Rows are points. The ring and each string are closed loops that go straight from each point to the next, and from the last back to the first. Before rounding, they use only three directions, however many columns there are. How many times does the string pass through the ring? Passing back the other way cancels.

Ring:
[[ 16 -16 -48   6]
 [ -6  19 -40  -3]
 [ -9  61  28 -11]
 [ 13  46  54 -16]
 [ 27  19  40 -19]
 [ 32 -23 -20  -3]]
String (28 x 4):
[[ 24   8  16   2]
 [ 21  10   6 -27]
 [ 19  13   2 -50]
 [ 29  25  55 -27]
 [ 26  44  89   0]
 [ 17  44  69  16]
 [ 11  35  33  -4]
 [  8  33  18 -22]
 [  7  37  20 -23]
 [  6  46  42   5]
 [  0  75  83  16]
 [ -2  86  95   7]
 [  0  67  57 -37]
 [  6  34  10 -49]
 [ 10  32  20 -25]
 [ 16  39  54  12]
 [ 25  41  81   6]
 [ 34  29  79  -2]
 [ 29  16  46   6]
 [ 23  11  18  -7]
 [ 18   8  -6 -35]
 [ 36 -15  -6 -43]
 [ 44 -27  -1 -18]
 [ 46 -28   7   8]
 [ 32  -8  11  18]
 [ 19   7   2  -5]
 [ 27   0  11   8]
 [ 38  -8  23  15]]
Times through: 1

Ring:
[[ 24 -50  30   3 -41   9   5 -30   2  26  47]
 [ 28   4  34  20 -16  12  -6  -4  20 -16   5]
 [ 19  45  15  24  21   6 -19  12  32 -42 -36]
 [  8  55  -7  21  45  -4 -26  14  35 -45 -54]
 [-12  28 -25  -2  48  -8 -31 -12   8 -17 -45]
 [-21 -22 -14 -25  13   2 -27 -48 -32  22  -8]
 [-10 -59   5 -27 -22   8 -13 -60 -39  45  32]
 [ 12 -66  20 -11 -40   8   1 -46 -16  42  52]]
String (22 x 11):
[[-36 -56  14 -55 -25  28 -32 -93 -93  53  15]
 [-35 -58 -12 -49  -6  10 -29 -81 -69  54  14]
 [ -9 -37 -25 -14  13 -13 -15 -36  -5  29  10]
 [ -6 -29 -17 -11  11  -9 -15 -33  -3  22   7]
 [ -3 -19   0 -10   2   4 -18 -34 -13  13   2]
 [-20 -38  10 -34 -14  19 -26 -66 -57  33   9]
 [-29 -78  15 -53 -38  25 -23 -95 -88  66  37]
 [ -5 -85   6 -28 -37   5  -4 -66 -38  62  57]
 [  3 -93  23 -27 -56  13   1 -69 -42  65  69]
 [ 24 -72  10   3 -37  -7  12 -30  14  42  64]
 [ 20 -27   2  12  -6  -8   0 -11  27  10  23]
 [  6 -21  25  -6 -20  16 -14 -35 -18  11  12]
 [ 19 -39  45  -2 -47  23  -3 -38 -18  20  37]
 [ 41 -49  41  18 -51   8  15 -15  23  18  57]
 [ 32 -45  49   8 -55  19   7 -28   0  19  50]
 [ 24 -46  50  -1 -55  23   1 -38 -16  23  46]
 [ 36 -67  38   9 -58   8  15 -28  10  34  69]
 [ 38 -93  31   7 -66   0  23 -33  14  52  91]
 [ 21 -93  24  -9 -58   4  13 -49 -10  58  80]
 [ 16 -87   3  -7 -38  -8  11 -42   2  56  71]
 [  7 -34  -1  -3  -6  -4  -7 -28   4  21  21]
 [ -4 -25   9 -14  -9  10 -18 -42 -24  18   7]]
Times through: 3
String (27 x 11):
[[ 35 -12  22  25 -16  -1   4   2  39  -6  21]
 [ 19  -7  13  13  -4   1  -7  -9  20  -4   7]
 [ 10  -2  29   1 -14  18 -16 -25 -10  -4  -1]
 [ 16  14  53   5 -25  33 -18 -22 -16 -18  -8]
 [ 11  20  41   4 -12  28 -22 -21 -14 -20 -18]
 [ 12  11  14   9   5   7 -16 -10  11 -14 -12]
 [ 15  15   5  15  14  -1 -14  -1  25 -18 -15]
 [  4  29  16   5  14  14 -26 -13  -1 -24 -32]
 [  4  64   7  15  39   9 -33   6  16 -49 -62]
 [  7  84 -18  29  69 -10 -32  30  51 -65 -79]
 [ 14  72 -39  38  79 -29 -22  43  79 -59 -68]
 [ 12  45 -33  28  60 -25 -18  26  63 -39 -46]
 [  4   9  -1   4  16   1 -19 -14   9  -9 -17]
 [  1   6   6  -2  10   7 -22 -22  -4  -6 -16]
 [  6  24 -13  13  34  -9 -20   1  28 -21 -29]
 [  1  19   1   3  21   4 -24 -13   5 -16 -27]
 [ -5  35   8  -1  24  13 -32 -17  -9 -25 -43]
 [  1  79   1  17  52   7 -38  12  20 -59 -77]
 [ 19  79  -5  37  55  -7 -24  36  60 -66 -67]
 [ 29  51  -5  40  39 -13 -11  35  69 -49 -38]
 [ 22  18   2  24  17  -7  -9  10  42 -23 -14]
 [ 21  11   7  20   9  -3  -9   4  34 -17  -7]
 [ 24   3   4  22   7  -7  -5   4  39 -12   0]
 [  5  -2  22  -2  -8  16 -18 -27 -12  -2  -5]
 [ 18  -2  50   4 -32  29 -13 -26 -15  -7   6]
 [ 33 -11  63  13 -48  30  -2 -19  -3  -6  23]
 [ 50 -18  41  34 -36   5  13   8  46  -7  37]]
Times through: 3

Ring, 8 rows:
[[ 39 -21 -10 -10   2  23  -9 -20  10 -18 -34   3 -15 -27]
 [ 35   8  -2  -4 -37  22  -2  -4  38  -3 -30   0  -5 -18]
 [ 33  30  -2  -2 -55  21  -1  15  38   0 -25   6  -2 -16]
 [ 31  37 -12  -7 -46  17 -13  35   4 -13 -25  23 -10 -23]
 [ 33  29 -20 -13 -20  17 -19  38 -27 -25 -22  32 -19 -33]
 [ 41   0 -25 -28  41  27 -18  20 -63 -41  -7  31 -32 -54]
 [ 45 -22 -22 -31  63  32 -14  -3 -61 -43  -7  21 -34 -57]
 [ 44 -34 -19 -24  52  29 -13 -18 -38 -36 -19  13 -29 -47]]
String, 22 rows:
[[ 41  22   1 -18  -5  37  10   9  12  -9   5   3 -11 -39]
 [ 37  30  11  -4 -51  32  15   2  61  10 -10 -10   3 -19]
 [ 32   7  -1   5 -61  15  -6  -8  56   2 -47  -2   1  -5]
 [ 28 -10 -13  11 -65   1 -24 -12  45  -6 -74   7  -3   4]
 [ 36   8   6   1 -50  24   6 -14  63   6 -31 -10   2 -11]
 [ 29   2  -4  12 -78   6 -14 -11  65   3 -65   0   3   6]
 [ 30   8 -10   5 -60   8 -17   3  37  -6 -55  10  -4  -5]
 [ 27  35  -1  11 -95  10  -7  15  66   9 -48   4   6   3]
 [ 38  55  13 -12 -44  41  24  23  47   9  17  -5   1 -31]
 [ 39  42   3 -17 -20  38  13  23  16  -4  12   5  -8 -38]
 [ 27  56 -16  -4 -64  11 -18  55  -1 -13 -27  33  -9 -20]
 [ 40  41  -3 -24   0  39   9  32 -11 -14  19  14 -15 -48]
 [ 41  21  -6 -23  11  37   4  16 -14 -18   8  12 -18 -47]
 [ 32   1 -32 -13  -2   8 -35  25 -48 -38 -43  38 -26 -32]
 [ 30  -6 -41 -12   0   0 -48  29 -65 -47 -56  48 -31 -31]
 [ 35   1 -26 -15   4  14 -27  20 -40 -34 -33  31 -25 -35]
 [ 42  24  -7 -27  20  39   5  22 -24 -21  16  14 -20 -53]
 [ 36  39 -20 -23   3  26 -13  48 -47 -30   2  35 -24 -48]
 [ 26  27 -34  -5 -41  -1 -42  50 -40 -33 -52  48 -21 -21]
 [ 26  22 -28   0 -52  -1 -37  38 -16 -25 -57  38 -16 -14]
 [ 29  22 -19  -1 -50   7 -24  27   2 -17 -46  26 -11 -15]
 [ 32  14 -14  -6 -33  15 -16  15   5 -16 -36  18 -12 -21]]
Times through: 1

Ring, 8 rows:
[[  6  23  -9 -26  15 -28 -38  28  10 -17 -17  17  10 -39]
 [  8  37 -16 -18  19 -46 -60  32  30 -22  -6  29  15 -45]
 [  7  38 -16  -1  23 -43 -60  24  36 -22   9  38  18 -34]
 [  2  16  -4  12  19  -7 -22   2  12 -15  14  30  14  -6]
 [ -2  -1   4  12  16  17   8 -10  -9 -10   8  18   9   9]
 [ -6 -20  11   1  11  38  40 -18 -36  -5 -11  -1   1  18]
 [ -5 -18  10 -16   9  31  35  -7 -39  -5 -24  -7  -1   5]
 [  2   2   1 -27  10   2  -1  13 -17 -11 -25   2   4 -21]]
String (25 x 14):
[[-12 -15   1  -4  18  20  38 -14 -30 -12 -25  -7  -1  12]
 [-10 -31  14 -13   8  47  59 -18 -54  -3 -30 -17  -5  18]
 [ -7 -28  14 -21   6  43  52 -12 -53  -3 -33 -17  -5  10]
 [ -8  -3  -5 -16  18   0  16   1 -19 -16 -31  -4   1  -6]
 [ -4   8  -7 -11  19 -10  -5   7  -4 -17 -18   8   6 -13]
 [  7  -4  12 -27   2  19   2  11 -26  -3 -17   4   5 -18]
 [  9   2   9 -37   1   8 -10  21 -21  -5 -22   5   5 -30]
 [  6   7   4 -14   9   3 -13  11  -7  -9  -6  15   9 -18]
 [  1  18 -11 -14  19 -23 -25  17   8 -19 -15  15   9 -25]
 [ 13  23  -1 -26   8 -17 -44  29   8 -11  -5  24  13 -40]
 [ 15  47 -17 -29  16 -58 -83  47  39 -22  -5  36  18 -63]
 [ 15  47 -16 -20  17 -54 -82  42  41 -21   3  40  20 -57]
 [ 14  30  -4 -13  12 -25 -56  27  22 -14   8  34  17 -38]
 [  0  23 -13  -5  22 -28 -32  15  17 -21  -5  22  12 -23]
 [ -2  31 -22   0  29 -44 -41  17  29 -27  -5  26  13 -25]
 [  7  19  -3  -3  15 -11 -31  12  11 -13   7  27  13 -19]
 [ 11  27  -1   9  15 -13 -47  12  24 -13  27  42  19 -19]
 [  3  29 -11  23  25 -23 -42   4  32 -19  28  43  19  -9]
 [  2  15  -2  25  21  -1 -20  -6  15 -14  26  36  15   4]
 [  4   0  11  14  11  25   1 -10  -9  -5  20  25  11   9]
 [  4  -2  10   2   9  22   3  -4 -14  -5   7  17   9   1]
 [ -5   7  -6   1  21  -5  -2   0  -2 -17  -8  13   7  -4]
 [  0 -13  14   1   8  36  22 -12 -28  -3   1   9   5  10]
 [  1 -16  17  -3   5  42  27 -11 -34   0  -1   6   4  10]
 [ -3  -2   1  -4  15   9   9  -2 -14 -12 -11   7   5  -1]]
Times through: 0
String, 33 rows:
[[  3   0  10  19  12  25   2 -13  -7  -6  24  27  12  12]
 [  6  -6  16   5   5  34   6  -8 -19  -1  14  20  10   6]
 [  4  -8  15   2   6  33  10  -8 -21  -2   9  16   8   6]
 [ -2 -22  20  13   7  53  39 -25 -36   1   9   9   4  27]
 [-11 -25  12  16  15  46  53 -31 -38  -5  -3   0   1  34]
 [-12 -19   5   8  17  31  43 -22 -32  -9 -11  -2   1  23]
 [-13 -17   3   4  18  26  42 -20 -31 -11 -17  -4   0  20]
 [ -6  -6   1  -3  17  12  18  -6 -19 -12 -14   3   3   3]
 [  1  -7   9  -9   8  23  13  -3 -24  -6  -8   7   5  -1]
 [  0 -24  20 -13   2  49  39 -11 -46   2 -14  -4   0   9]
 [ -5 -35  21 -19   1  58  61 -16 -62   2 -29 -18  -5  16]
 [-12 -25   6 -21  12  30  52 -10 -48  -8 -42 -21  -6   8]
 [ -8  -4  -4 -16  17   2  16   2 -20 -15 -30  -4   1  -7]
 [ -4   8  -8 -10  19 -11  -5   7  -4 -17 -18   8   6 -13]
 [  0   5  -2 -15  14  -2  -4   8  -9 -13 -16   8   6 -15]
 [  6  -1   9 -25   5  13  -3  12 -20  -5 -15   7   6 -19]
 [  9   3   8 -39   2   6 -12  23 -20  -6 -25   4   5 -33]
 [  6  18  -8 -39  12 -26 -31  31   0 -16 -31   7   7 -44]
 [ -2  28 -22 -23  24 -46 -37  27  18 -26 -28  12   8 -38]
 [  0  20 -12 -14  20 -27 -28  18  11 -20 -15  16   9 -27]
 [  5  14  -3 -13  14 -10 -22  14   2 -13  -6  18  10 -22]
 [ 10  20  -1 -18  10 -14 -37  22   8 -12  -2  24  13 -32]
 [ 15  41 -12 -22  15 -46 -73  39  33 -19   1  36  18 -53]
 [  9  60 -32 -15  29 -83 -95  46  60 -32  -1  42  21 -62]
 [  5  50 -28  -7  29 -69 -76  35  50 -30  -1  38  18 -48]
 [  2  49 -30  -2  32 -69 -71  30  50 -32   0  37  18 -42]
 [  8  60 -31   4  32 -78 -93  36  66 -32  14  51  23 -49]
 [  8  54 -26   8  30 -65 -85  29  60 -29  20  51  23 -41]
 [  2  38 -21   8  29 -47 -55  18  40 -26  10  37  17 -26]
 [ -2  22 -14   2  24 -27 -28  10  18 -21  -2  23  12 -17]
 [  2  12  -3  -4  16  -6 -16   7   2 -14  -1  19  10 -13]
 [  7  10   5   4  12   6 -19   3   2  -9  15  28  13  -8]
 [  6   7   8  16  12  17 -12  -6   1  -6  26  32  14   3]]
Times through: 4

Ring (7 x 14):
[[ 29   9 -10  -6  -3  43 -25   7  -5  -4   2 -30  -6  -1]
 [ 32   4 -15 -14  -3  40 -13  14  -1 -21   0 -36 -16  -4]
 [ 13  -7 -11 -14   2  14  21  16  -7 -37  -4 -13 -16  -4]
 [-15  -8   1   4   4 -15  35   7 -16 -22  -2  26   1  -1]
 [-24   4   6  29  -5 -24   9  -2  -9  19   5  45  18  -2]
 [-13  17   5  41 -13  -8 -28  -7   0  51  10  36  27  -2]
 [  9  17   0  19  -7  24 -35  -4  -6  31   7   2  15   1]]
String:
[[-23  20   4  56 -21 -27 -32  -7  10  69  14  53  32  -6]
 [-27  22   9  60 -19 -25 -36 -12   4  77  14  58  39  -3]
 [-17  16   8  40 -10 -10 -23  -9  -6  48   9  40  29   0]
 [ -1   7   0  14  -4   6  -6   1  -8   9   3  12   9  -1]
 [ -5  18   0  37 -16  -2 -34  -3   6  49  10  25  21  -4]
 [-18  30   5  66 -27 -17 -59 -12  14  95  18  50  41  -5]
 [-23  25   8  61 -21 -22 -44 -12   7  82  15  55  40  -4]
 [-15   8   6  25  -4  -8  -4  -4 -11  23   5  32  19   0]
 [ -9   6   2  20  -4  -4  -2   0  -9  14   4  24  13  -1]
 [-12   8   0  28 -10 -13  -7   1   0  25   6  31  15  -4]
 [-33  -1   8  29  -3 -37  26  -1 -11  11   3  56  18  -2]
 [-16  -2   0  15  -3 -19  20   5  -8  -3   1  31   6  -3]
 [ -3   0  -3   8  -2  -2  11   7  -7  -7   1  14   1  -3]
 [ -4  -7   0  -6   7   1  30   8 -19 -30  -4  10  -4   0]
 [  2 -16  -5 -22  12   4  49  14 -21 -59  -8  -2 -17   0]
 [ 18 -14 -17 -27   4  13  37  23  -6 -61  -7 -22 -29  -6]
 [ 16  -2 -13  -8  -4  15   8  15   0 -24  -1 -14 -14  -6]
 [ 10   3  -8   2  -4  13  -2   9  -2  -7   1  -4  -4  -4]
 [  8  -6  -5 -13   6  15  23  10 -16 -36  -4  -7 -10   0]
 [ 16 -14 -12 -27   8  17  38  20 -13 -61  -8 -20 -25  -3]
 [ 12 -14 -13 -23   6   8  41  20 -10 -58  -7 -13 -24  -5]
 [  4  -4  -8  -2  -1   2  18  12  -5 -22  -1   3  -8  -4]
 [  2   3  -4   8  -3   5   2   6  -6  -2   2   8   2  -3]
 [-13  -7   3   2   6 -10  33   4 -20 -22  -3  24   3   0]
 [-21  -6   7  10   6 -17  33   1 -22 -14  -2  35   9   1]
 [ -6   3   1  13  -2  -1   5   2 -10   4   2  19   8  -1]
 [ -8  10  -1  27 -11  -8 -12   1   1  27   7  26  14  -4]]
Times through: 0
String:
[[  8   7  -1   5   0  22 -10   1 -13   2   2  -2   6   1]
 [ 10  11   3   6   2  30 -19  -4 -18   9   2  -4  11   4]
 [  9  20   4  21  -5  31 -42  -9 -11  37   7   1  20   3]
 [  4  24   1  35 -15  17 -51  -8   2  57  11  13  24  -1]
 [  2  18  -3  31 -15   6 -36  -2   6  44  10  15  17  -4]
 [ -4  11   1  24  -8   2 -17  -1  -4  26   6  19  15  -2]
 [-15   9   7  28  -5  -8  -7  -5 -11  27   5  33  21   0]
 [-35  12  12  48 -10 -34  -6 -10  -7  49   9  64  34  -1]
 [-42   9  11  52 -12 -48   4  -7  -3  48   9  74  33  -4]
 [-17   6   1  28  -9 -20   2   1  -2  21   5  37  14  -4]
 [ -3   6  -3  16  -7  -2  -4   4  -2  10   4  16   7  -4]
 [-13  -2   3   9   3  -9  22   3 -16  -9   0  25   6   0]
 [-27 -11   9   6  10 -25  50   2 -26 -26  -4  41   7   2]
 [-38 -16  11   7  12 -40  67   3 -29 -33  -5  55   7   1]
 [-30  -8   6  17   2 -36  42   4 -15 -11  -1  49   9  -2]
 [-10   3  -1  18  -5 -11   7   4  -5   7   3  25   8  -3]
 [ -4   4  -1  12  -3   0   2   3  -8   4   2  15   7  -2]
 [-20   1   7  19   1 -15  16  -2 -16   5   2  36  14   0]
 [-36  10  11  47 -10 -38   0  -8  -6  45   9  65  31  -2]
 [-31  22   8  64 -22 -35 -33 -11   9  80  15  66  40  -5]
 [-23  22   9  56 -18 -19 -37 -12   2  73  14  52  38  -2]
 [-10  29   4  56 -23  -5 -58 -11  10  84  16  37  36  -4]
 [  4  18  -3  30 -15  10 -38  -2   6  43   9  12  16  -4]
 [  5  10  -2  15  -6  13 -17   1  -4  16   5   6   8  -2]
 [  6   9   1  10  -1  20 -15  -1 -12  10   3   2   9   1]
 [ 18  15   1   6  -1  41 -34  -5 -14  16   4 -14  11   4]
 [ 25  17  -3   5  -3  48 -42  -2  -9  18   5 -23   7   3]
 [ 22  17  -8  12 -11  34 -41   2   3  24   6 -16   5  -2]
 [ 10   9  -5  10  -6  17 -17   3  -3  11   4  -1   4  -2]]
Times through: 5
